Every row gives one point. Each copy is the shape, with its points in the same order, turned, moved and blurred by noise. Is it also mirrored, or only turned?

Shape (6 x 3):
[[ 76  -1 -53]
 [  9  24 -63]
 [-67  16   1]
 [ 36  15  24]
 [ 36 -20  23]
 [ 31 -19  17]]
Copy 1 (6 x 3):
[[ 53  11  77]
 [-10  45  38]
 [-49  19 -49]
 [ 44  11 -15]
 [ 41 -25  -9]
 [ 41 -23  -7]]
Copy 1 is: mirrored
Copy 2 (6 x 3):
[[ 12 -62 -49]
 [ 11 -73  25]
 [ -1  -2  90]
 [ 28  19 -15]
 [  1  15 -17]
 [-14   1  -5]]
Copy 2 is: mirrored
Copy 3 (6 x 3):
[[-25 -69  59]
 [-30 -51  -9]
 [ 10  29 -55]
 [-10  21  48]
 [ 21   4  56]
 [ 21   5  46]]
Copy 3 is: mirrored
Copy 4 (6 x 3):
[[  7  70  95]
 [  2  83  20]
 [  0  16 -60]
 [ 27  -3  53]
 [ -1 -15  56]
 [ -3  -8  47]]
Copy 4 is: mirrored

Shape (7 x 3):
[[ 22  -5 -38]
 [-45  23  75]
 [-25 -52  12]
 [ 54  -7  -2]
 [-79  16  56]
 [ 27  -2 -25]
 [ 54 -40 -35]]
Copy 1 (7 x 3):
[[ 16 -12 -41]
 [-20  89  41]
 [-30 -19  21]
 [ 64  -4 -11]
 [-56  78  27]
 [ 33 -10 -30]
 [ 58 -42 -19]]
Copy 1 is: only turned
Copy 2 (7 x 3):
[[-14  -9 -48]
 [ 52  11  54]
 [-25 -45  24]
 [ 21 -32 -59]
 [ 22  21  86]
 [ -4  -3 -43]
 [-28 -50 -66]]
Copy 2 is: only turned

Shape (9 x 4):
[[ -2  16 -10  26]
 [  3   1  53 -23]
 [-10  14  10   7]
 [ 18 -13 -18 -31]
 [  3 -12  12   3]
 [-58  -4  47  81]
 [ 38  -1   0   8]
 [-44  29  73  63]
 [ 20 -15  -2  20]]
Copy 1 (9 x 4):
[[-13  12 -19  26]
 [ 28 -41  24  35]
 [  1 -20 -14  31]
 [ 33   6   2 -12]
 [  1  -1  14  26]
 [-93 -28  19  59]
 [ 17  30   3  37]
 [-64 -50  -4  83]
 [  0  32  14  20]]
Copy 1 is: mirrored
Copy 2 (9 x 4):
[[ 27   8  24  12]
 [-33  28  16 -19]
 [  3  14   8  13]
 [  7 -10   7 -37]
 [ -4  -8  26   1]
 [-21  13  35  95]
 [ 16   0  49 -13]
 [-32  54  38  78]
 [  5 -18  45  -4]]
Copy 2 is: only turned

Shape (12 x 6):
[[-10   0   2   1   7 -93]
 [  0  -4   4  -3  12 -12]
 [ 16   9 -25  -2 -23  11]
 [-47  12 -25  -5 -21  -3]
 [ 23  10  -2  -2  -8  16]
 [ 14  -2   3  20 -17   9]
 [ -4  95   5  -1 -22  19]
 [ 19   2  -2  10  -7  10]
 [ 15  -4  -2  19  -5  -1]
 [ 16   0 -40  35   1  10]
 [ 14   2  16   5 -26   7]
 [-23  25   8  -3  -7 -27]]
Copy 1 (12 x 6):
[[-75 -12 -16  38  34 -37]
 [-20   4  -2   3  -1 -16]
 [ -2 -13 -41  -4 -21  11]
 [-33  -3 -14  23   4  47]
 [  5   5 -28  -8 -18 -11]
 [  6  -2 -26  19 -25  -7]
 [  4  65 -76  11  11  32]
 [  1   1 -23   4 -24 -12]
 [ -7  -5 -22  13 -28 -17]
 [-22  -7 -37   3 -56   4]
 [ 19  -5 -24  20  -5  -6]
 [-30  19 -22  28  18   9]]
Copy 1 is: mirrored
Copy 2 (12 x 6):
[[ 10  11   1  31  35 -84]
 [  0  -8  -5  -3   9 -18]
 [  0  20   4  -6 -34  -1]
 [-16  50  20 -16  18  -6]
 [ 11   0  -9  -8 -23   5]
 [ -4   8 -16  15 -16   9]
 [ 74  47  18  -9   0  33]
 [  1   1 -10   6 -18   4]
 [ -5  -1  -9  17 -13  -4]
 [-18   0  27  23 -32   6]
 [  6  15 -31   3 -13   3]
 [ 18  28   0   3  27 -21]]
Copy 2 is: mirrored
Copy 3 (12 x 6):
[[-53  32 -46 -30 -35  -6]
 [  0   8  -9  -7   8   9]
 [ 29 -12   9  10 -20  -7]
 [-17 -39 -16  16   1 -25]
 [ 23   2  21   3  -1   5]
 [ 12 -13  16   1 -11  24]
 [-18  11  67  49  -1 -40]
 [ 18  -2  13   2  -9  16]
 [  9  -2   4   1 -14  24]
 [ 27  -8 -13  38 -21  26]
 [  8 -11  25 -17 -10  13]
 [-35   0   1  -1  -1 -14]]
Copy 3 is: mirrored

Shape (9 x 6):
[[-18 -19  -6 -60  14  31]
 [-38 -28  68 -54  23  10]
 [ 43  -2  -9 -16 -66  -6]
 [ -4  -2  -2  39  16  23]
 [-18  -7  65 -61   2  49]
 [ 36  45 -27   0 -20 -35]
 [ 28  30 -29   7 -41 -42]
 [ -8 -68  61 -52  55  28]
 [ 71  36   2 -40 -24   4]]
Copy 1 (9 x 6):
[[-57   4   1 -21  16  48]
 [-54 -42  47 -16  61  19]
 [-29   0   2 -22 -74 -32]
 [ 39 -15  -9  18   3  11]
 [-45 -53  51 -42  18  50]
 [  0  29  38  20 -69  -4]
 [-12  28  18  13 -65 -35]
 [-71 -61   1  20  68  37]
 [-38 -13  29   4 -85  22]]
Copy 1 is: mirrored
Copy 2 (9 x 6):
[[  2 -44  14 -41 -13 -42]
 [ 45 -40  66 -46 -16   0]
 [-35  14 -13  22 -67  -5]
 [-21 -21   0  11  37  20]
 [ -2 -43  83 -45 -26 -12]
 [-16  51 -14  37 -10 -29]
 [-15  54 -31  31 -24 -10]
 [ 51 -95  60 -19  -9  -6]
 [-35  15  28  42 -47 -53]]
Copy 2 is: mirrored
Copy 3 (9 x 6):
[[-37  21   3 -64 -36  -2]
 [  3  59  50 -40 -30  36]
 [-22 -53 -38  13 -38  37]
 [ -8   3 -19 -16  52  21]
 [ 14  50  11 -63 -48  51]
 [ -7 -27 -50  40 -11 -30]
 [-25 -31 -44  53 -16 -12]
 [ 15  25  74 -83 -14  30]
 [ 34 -37 -46  -7 -56  -5]]
Copy 3 is: only turned
Copy 4 (9 x 6):
[[ 10 -46  20 -27  37   6]
 [-37 -28  20  31  60  22]
 [ 14  28  47 -27 -44  22]
 [ 18  -7 -34  32 -12  16]
 [ -4 -17  34   9  63  58]
 [ 11  46 -17 -37 -35 -19]
 [  3  43  -1 -40 -51  -9]
 [  5 -64  48  63  65  -3]
 [ 52  57  48 -33  -5  -6]]
Copy 4 is: only turned

Shape (12 x 8):
[[ 26 -12   3   4  19  17 -19  -6]
 [ 18  72 -11   6  64 -13 -19 -18]
 [ -3 -13  17 -15 -10  24 -24 -17]
 [ 23   2 -47  -5  22 -11 -15 -17]
 [ 25 -18  20  24 -17  -5  -9   0]
 [-36  -4  13 -13  -2  22  25  -8]
 [ 11   2   9 -17 -19  19  25  -1]
 [ -5  18  -2   2 -19  10 -18 -10]
 [ -3 -14   2  30  -8  31 -15   9]
 [ 21  22  11  -9  33 -49  -5  50]
 [-79 -17  14 -19 -22   9  11 -15]
 [ 23  46  -7  -6  20  31 -25   8]]
Copy 1 (12 x 8):
[[ 21  -5  37 -14   4  16  14 -28]
 [ 13  39  24 -95 -33  35  14 -15]
 [ 19  -5  17  13  19  28 -19   0]
 [-28  18  42 -22 -22  14  28  -9]
 [ 26  -8   8  25 -21  18  17 -30]
 [ 12 -24 -16 -10  20   4   1  33]
 [  6  13 -26  -1  21   1  13   3]
 [ -4   1  -7  -8 -10  38  -6 -11]
 [ 12 -37  12  -2   6  20   4 -25]
 [ 29  34   6 -41 -44 -35  -2 -37]
 [ 14 -36 -22  10   3   7 -32  52]
 [ -5  17  12 -55  17  29  -3 -48]]
Copy 1 is: mirrored
Copy 2 (12 x 8):
[[-11  -3  35  21   5 -30 -11  15]
 [-67  38  50  18 -24   0  -8 -46]
 [  9 -18  26  -7  -6  -8 -25  24]
 [-17  43  44   2  20 -17  16   6]
 [ 25  -7  14  23 -20 -39   5   9]
 [  2 -19 -20  -7  11  13 -22   0]
 [  2   1 -14  16  -9   5  -8  29]
 [ -2   4  14 -18 -24 -12  -7  10]
 [ -3 -19   2  -9   0 -51 -11  11]
 [-29 -12  30  41 -16   1  64 -22]
 [ 27 -37 -18 -47  19  28 -20 -11]
 [-60   6  26   6 -27 -17 -10  16]]
Copy 2 is: only turned
Copy 3 (12 x 8):
[[-29 -26   4 -10   1 -16  18 -18]
 [-79  40  17  18  22   2   2  11]
 [  7 -16  26 -16 -28  -3  13 -19]
 [-28  15  -9   9  33  -3  35 -36]
 [ -5 -31 -32 -14 -11   0  10   3]
 [ 28  19  21 -20 -14 -37   0   0]
 [ 20  -3  -7  13 -12 -29 -16 -16]
 [ -1   4   5   9 -21   6  23  -1]
 [  1 -25  -1 -11 -19 -25  42  11]
 [-23 -13  -7  14  58   8 -19  37]
 [ 65  34  32 -42 -19 -14  11  10]
 [-42  -5  29  36  -3 -15  13   0]]
Copy 3 is: only turned
Copy 4 (12 x 8):
[[-23 -28  -8 -29  17 -19   6 -31]
 [ 51 -51 -28 -37  10 -73  10  -7]
 [-34   0 -23 -34  33  -5   2  -5]
 [ -7 -24   9   5  20 -50 -20 -22]
 [  0   3  13 -32  13  18   6 -38]
 [-12  22 -33   2   9  -7  30  14]
 [-14  11  -8 -21 -14  -5   1  20]
 [  7  -7  -7 -13  30   0   0  10]
 [-16 -19 -13  -1  23  19  16 -19]
 [ 23 -13  52 -43   1 -51  44 -13]
 [-11  50 -28  14  42   6  43  29]
 [  4 -63 -13 -30   7 -32   5   9]]
Copy 4 is: only turned
